Rows are points. The last column is the point's height on a tilted bowl or saddle (a function of degree 2), plus a little noise. Along how many of its main directions does it bend up, bend down or stay straight?

Points (11 x 3):
[[-0.3 -4.8  1.6]
 [-1.8  0.7 -2.9]
 [-1.4  2.6 -2.3]
 [-0.5  1.9 -2.6]
 [ 0.5 -3.1 -0.5]
 [ 4.3  0.5  1.8]
 [-2.9  2.1 -2.2]
 [ 2.8  4.4  2.0]
 [ 3.3 -3.1  2.2]
 [ 5.3  4.5  6.4]
 [ 3.8 -4.6  4.9]]
Directions: 2 up, 0 down, 0 straight

Points, 10 rows:
[[-1.2  5.5  0.0]
 [-0.3  3.3 -1.2]
 [ 2.8 -4.7  5.4]
 [ 2.7 -5.5  6.9]
 [ 0.1  4.2 -0.6]
 [-2.9  4.7 -1.6]
 [-2.1 -2.2 -0.7]
 [-0.5 -4.6  3.6]
 [ 0.8  1.1 -1.0]
 [ 0.6  0.7 -1.0]]
Directions: 1 up, 1 down, 0 straight

Points, 15 rows:
[[ 1.7 -1.3  2.0  1.2]
 [-1.6 -2.2  1.5  1.9]
 [ 2.0  6.3  7.9  3.2]
 [ 0.3  1.5  1.4  1.0]
 [ 2.8 -2.8  1.5  2.4]
 [ 0.3 -1.5  0.4  1.4]
 [-4.9 -0.7  0.4  2.7]
 [-3.1  3.9 -1.2  2.5]
 [-5.9 -1.7 -1.5  3.0]
 [ 0.5  0.4 -1.9  1.5]
 [ 3.1 -1.4 -2.6  3.4]
 [ 4.9  1.3 -1.7  4.4]
 [ 0.7 -1.9  3.9  1.4]
 [-5.3 -0.2  3.5  4.2]
 [-4.2 -3.5  7.4  6.8]]
Directions: 2 up, 0 down, 1 straight

Points (18 x 4):
[[ 6.6  0.2 -0.7  0.8]
 [-2.7 -4.4 -0.4 -4.9]
 [ 2.6 -3.6 -2.6 -1.3]
 [ 6.2  0.4 -0.9  1.1]
 [-0.7 -0.3 -2.0 -0.1]
 [ 2.1  1.1  3.4  0.2]
 [-1.0  5.1 -2.3 -0.7]
 [ 0.7  0.3  0.3  0.8]
 [-2.4 -0.5  2.3 -2.3]
 [-6.6  0.8 -2.9 -7.2]
 [ 0.9 -1.8 -5.6 -1.8]
 [ 0.6 -0.8  5.0 -2.6]
 [ 1.6  5.0  0.6  0.8]
 [ 3.6  4.2 -1.2  1.7]
 [-2.9  2.2 -2.5 -1.7]
 [-6.7 -1.3  1.9 -8.4]
 [ 3.6  7.0 -1.2 -0.2]
 [-2.3  1.2  1.1 -1.2]]
Directions: 0 up, 3 down, 0 straight

Points:
[[ 1.2  3.0 -0.5  2.1  0.3]
 [ 3.4  0.9  4.9  3.7  3.1]
 [-4.5 -2.3 -8.4 -1.0 -3.9]
 [-1.0  3.0  0.5  0.3 -1.1]
 [-0.9 -1.1  5.5 -0.1  0.8]
 [ 4.6  1.8  2.5  0.8  4.3]
 [ 0.6 -4.0  2.9  1.5  2.8]
 [-2.0  1.9  0.2  1.2 -1.4]
 [ 6.7 -1.7  1.5  6.6  9.0]
 [-4.3 -2.9  2.9 -3.2  3.3]
 [ 2.9 -6.5 -4.0  5.2  2.6]
 [ 1.7  3.3 -1.4  5.3  2.6]
 [-3.4 -2.7  0.3  2.5  1.4]
 [-2.4 -4.3 -4.7 -0.3 -1.8]
 [ 1.2  1.2  6.1 -0.6  1.6]
 [-0.9 -0.8 -1.5  0.9 -0.9]
 [ 4.5  0.7  1.6 -1.8  3.7]
 [-1.9 -2.1 -3.4 -2.2 -2.3]
 [-7.1  1.4  4.1  2.1 -4.2]
 [-0.4  0.6  0.0 -3.8  0.3]
 [ 4.1 -1.6 -0.7  5.0  3.9]
 [-0.4 -0.1 -1.2  5.8  2.1]
 [-3.3  3.3  3.1 -0.6 -2.5]
 [-1.1  0.2  2.4  1.9 -0.6]]
Directions: 3 up, 1 down, 0 straight

Points, 24 rows:
[[-2.6  0.2  0.1  0.6  0.5]
 [-0.2 -1.1 -2.6 -0.5  1.0]
 [ 3.7  6.7 -5.3  2.8 -5.6]
 [ 2.3 -5.1 -2.3  1.6 -2.0]
 [ 2.9  5.6  1.2 -0.2 -0.6]
 [ 3.7 -2.7 -5.2  0.3  0.6]
 [ 1.0 -1.1  5.9  0.3 -2.1]
 [ 3.1 -4.2  2.9  5.7 -6.0]
 [ 2.2  0.0  3.7 -3.9 -1.7]
 [-1.1  5.6 -3.9  5.2 -3.4]
 [-2.4  3.3 -4.7 -2.4  0.5]
 [ 2.8 -2.1  0.9  2.1 -0.8]
 [ 1.6 -7.7  0.7  3.9 -8.2]
 [ 1.8  1.0 -3.6  3.6 -1.1]
 [-4.0  2.4 -0.5  1.9  0.8]
 [ 0.2  3.4  1.7  4.3 -0.5]
 [-0.7 -2.0  3.6 -2.3 -2.5]
 [-0.4 -1.0  1.9  2.3 -0.8]
 [ 3.5  0.0  1.3 -4.9 -0.9]
 [-2.7  0.9 -2.9  3.6 -0.4]
 [-0.3 -3.9  3.7 -1.1 -3.7]
 [ 0.7 -2.4  3.4 -3.6 -2.7]
 [-1.9 -2.3  1.5  7.6 -6.3]
 [-1.8 -0.2 -1.2  3.4 -0.5]]
Directions: 0 up, 2 down, 2 straight

Points (49 x 7):
[[  0.5  -6.6   1.4  -7.4  -0.5   3.7   5.8]
 [  1.2  -1.1   1.5   4.6  -0.4  -3.4   2.9]
 [  2.8   2.7  -2.7   3.9   4.0  -3.0  -1.4]
 [ -5.3   1.3  -3.3   3.5   4.0   1.6  -1.2]
 [  5.3   2.0   5.9   2.5  -6.0   1.7   7.4]
 [ -2.6   4.2  -1.8  -4.7  -1.0   4.1   0.5]
 [  3.3  -0.8   0.8   3.5   3.7  -2.2   1.2]
 [ -1.4   0.2   2.0   6.4   6.1   1.6   0.7]
 [ -1.4  -4.6  -7.5   3.0   1.5  -3.2  -0.2]
 [ -1.9   0.1   2.4   0.9   7.0  -1.7  -0.5]
 [ -0.1   1.2  -2.3  -1.4   1.9  -3.5  -1.2]
 [ -2.7   3.9   1.4  -0.3   2.0   3.1   0.2]
 [  1.2  -2.6  -0.8   1.8  -1.5  -1.8   2.6]
 [  2.3   1.2   2.8  -2.2  -0.8  -3.6   2.6]
 [ -1.1   2.8  -6.6  -3.1   0.9   4.1   2.4]
 [  1.0  -2.6   1.6  -1.1  -1.4  -1.4   2.9]
 [ -2.5  -1.3   6.5   6.3   3.7   0.9   5.0]
 [ -4.9  -3.6  -1.6  -0.4   2.0  -5.6  -2.4]
 [ -1.6   0.7  -0.9   2.8   1.4   3.6   1.2]
 [  2.1   0.7  -4.0  -0.5   2.8   1.8   0.9]
 [  2.2   2.6   1.7   0.7  -2.8   4.6   3.6]
 [ -3.2  -5.1   1.1   0.9  -1.7  -0.1   3.0]
 [  1.4  -1.8  -0.6   2.0   6.3  -0.7  -0.4]
 [  1.3   0.1   1.5   3.4   2.8   1.1   1.4]
 [  1.4   0.3  -4.9  -5.0   6.8   1.9   1.4]
 [ -3.2   4.6  -0.7  -1.8   3.0  -0.2  -1.8]
 [  7.7  -2.0  -2.1  -4.6   1.3  -6.7   7.1]
 [  0.9  -3.7  -4.1   3.0  -1.2   0.7   3.2]
 [ -2.0  -2.2   2.6  -0.6   2.8  -0.3   0.8]
 [  3.3  -1.3   2.5  -0.1  -2.8  -6.2   5.7]
 [  6.1   0.8   4.1  -2.0  -1.2  -3.3   6.8]
 [ -3.3  -2.9  -3.2   3.2   2.6  -0.9  -0.8]
 [ -0.7   2.6   3.2  -4.4  -2.1  -2.1   0.1]
 [  2.3  -1.1   0.9   0.8   4.4  -1.5   1.0]
 [ -1.5  -0.9  -3.6   0.2   1.5  -0.9  -1.0]
 [ -0.1  -2.3   4.3  -3.6  -2.9   0.8   3.1]
 [  1.5   0.8  -2.4  -1.6  -2.9   8.0   6.0]
 [  3.4   0.3  -0.5  -6.1  -2.0   1.9   4.2]
 [  1.3   2.7  -3.5   1.1  -1.6  -0.2   1.0]
 [  0.3   3.9   0.6  -5.3  -0.9  -5.6   0.3]
 [  1.1   7.3   0.1  -1.6  -0.1  -0.3   1.0]
 [ -3.0  -0.9   2.1   1.7   4.4   0.2   0.0]
 [  3.7   0.6  -5.9  -0.2   0.2   5.6   4.8]
 [  1.4  -1.2   2.9   4.5   0.1   4.6   4.9]
 [ -4.0   2.1 -10.3   2.6   5.3  -1.1  -2.5]
 [ -1.9   1.6  -0.8   1.1   1.3  -2.3  -1.5]
 [  2.7  -1.4  -0.1   0.7   1.3  -5.1   1.8]
 [ -1.2   1.0   3.6  -1.1   3.9   5.6   3.1]
 [  0.2  -3.9  -2.2   1.0   3.3  -4.5  -0.4]]
Directions: 4 up, 1 down, 1 straight

Points (46 x 7):
[[-5.0  2.4  4.2 -1.4 -2.3  4.7 -0.4]
 [ 4.3  5.1 -1.0  1.9  1.9 -1.0  3.5]
 [ 4.6 -1.1  2.6 -1.0 -2.3 -2.1  1.4]
 [-2.5 -1.3  1.3 -2.5 -0.7  3.3 -1.2]
 [ 2.5  4.2  0.6  0.5 -3.5  0.6  1.5]
 [-5.9  1.8 -0.8 -0.2 -1.5 -1.1  0.4]
 [ 0.9 -3.4  3.1  2.2 -1.2 -0.7  0.4]
 [-4.9 -1.8  4.8  7.0  1.8 -3.9  4.8]
 [-0.9  7.0  3.3 -3.6  8.3 -1.8  9.2]
 [-0.2  3.6  4.4 -4.2  1.6  1.6  2.3]
 [ 0.0  6.0  0.0 -3.5  3.2 -0.3  3.6]
 [ 1.8 -2.6 -2.5  0.4 -2.8  1.7  0.9]
 [ 0.4  0.2  1.9 -4.7 -1.9 -3.7  0.1]
 [ 0.1 -1.5 -4.8  3.3  0.4  0.8  2.8]
 [-0.1  2.9 -3.8  2.0 -1.2  0.2  1.6]
 [-0.2  0.8 -4.0  3.3 -4.3  1.0  2.3]
 [-1.0  0.6  2.1 -1.5  4.5 -3.5  1.7]
 [ 0.6 -4.0 -1.9 -7.0 -4.0  4.2  1.8]
 [ 0.0 -0.6  2.4 -0.7 -4.2  3.5 -0.7]
 [-1.9  0.1 -3.9  3.1  2.3 -3.1  2.3]
 [-3.8 -1.0 -0.4  1.7  0.4 -2.2  0.2]
 [-0.9  2.2  3.2 -0.2 -1.4 -1.4 -0.2]
 [-1.0  4.4 -1.1  0.7  6.2  2.2  5.3]
 [-9.4 -5.9  3.4  0.6  8.1  1.7  8.1]
 [ 3.5  7.2  1.8  0.3 -1.7 -0.5  3.7]
 [ 1.5  0.6  1.6  4.9 -1.3 -4.3  1.5]
 [ 1.3 -8.1  1.8  2.1  2.1 -1.3  4.1]
 [-1.9 -0.8 -1.5 -5.2  1.6 -2.6  0.7]
 [ 3.3 -1.9 -4.2 -5.0  0.1  2.7  2.9]
 [-4.9 -0.3 -2.2 -3.7 -0.5 -6.9  0.9]
 [-0.8 -0.3  8.2  4.7 -2.8 -6.2  4.3]
 [-2.6  1.2  3.6 -0.1  1.0  3.0 -0.2]
 [ 3.5  3.1 -1.5  8.4 -1.6  5.6  7.5]
 [-0.7 -0.3  2.0 -3.4  4.4 -1.3  1.9]
 [-0.3 -2.0 -0.9 -3.5 -0.6  6.7  0.1]
 [ 1.2 -1.0  0.4  2.4 -0.6  1.7  0.5]
 [ 2.7  1.1  2.7  2.9  2.9  0.8  2.7]
 [-1.2  0.1  3.7 -0.3 -3.0 -2.8 -0.4]
 [-0.5 -0.3  4.7  2.0 -0.1  4.0  0.0]
 [-1.5  2.5 -0.6 -1.2  0.8 -0.3  0.0]
 [-4.9 -3.6 -0.3 -0.5  5.2 -1.8  3.2]
 [-2.9  4.5 -0.9 -0.3  0.4  2.3  1.4]
 [ 6.2  0.7  3.8  4.2 -0.7 -4.0  4.1]
 [ 3.5 -1.0 -0.8  0.8  2.1  1.2  2.0]
 [-2.1 -7.1  3.5 -1.4  3.7 -0.9  2.9]
 [-4.4 -0.8 -2.4  2.9  2.9 -0.5  2.6]]
Directions: 5 up, 0 down, 1 straight
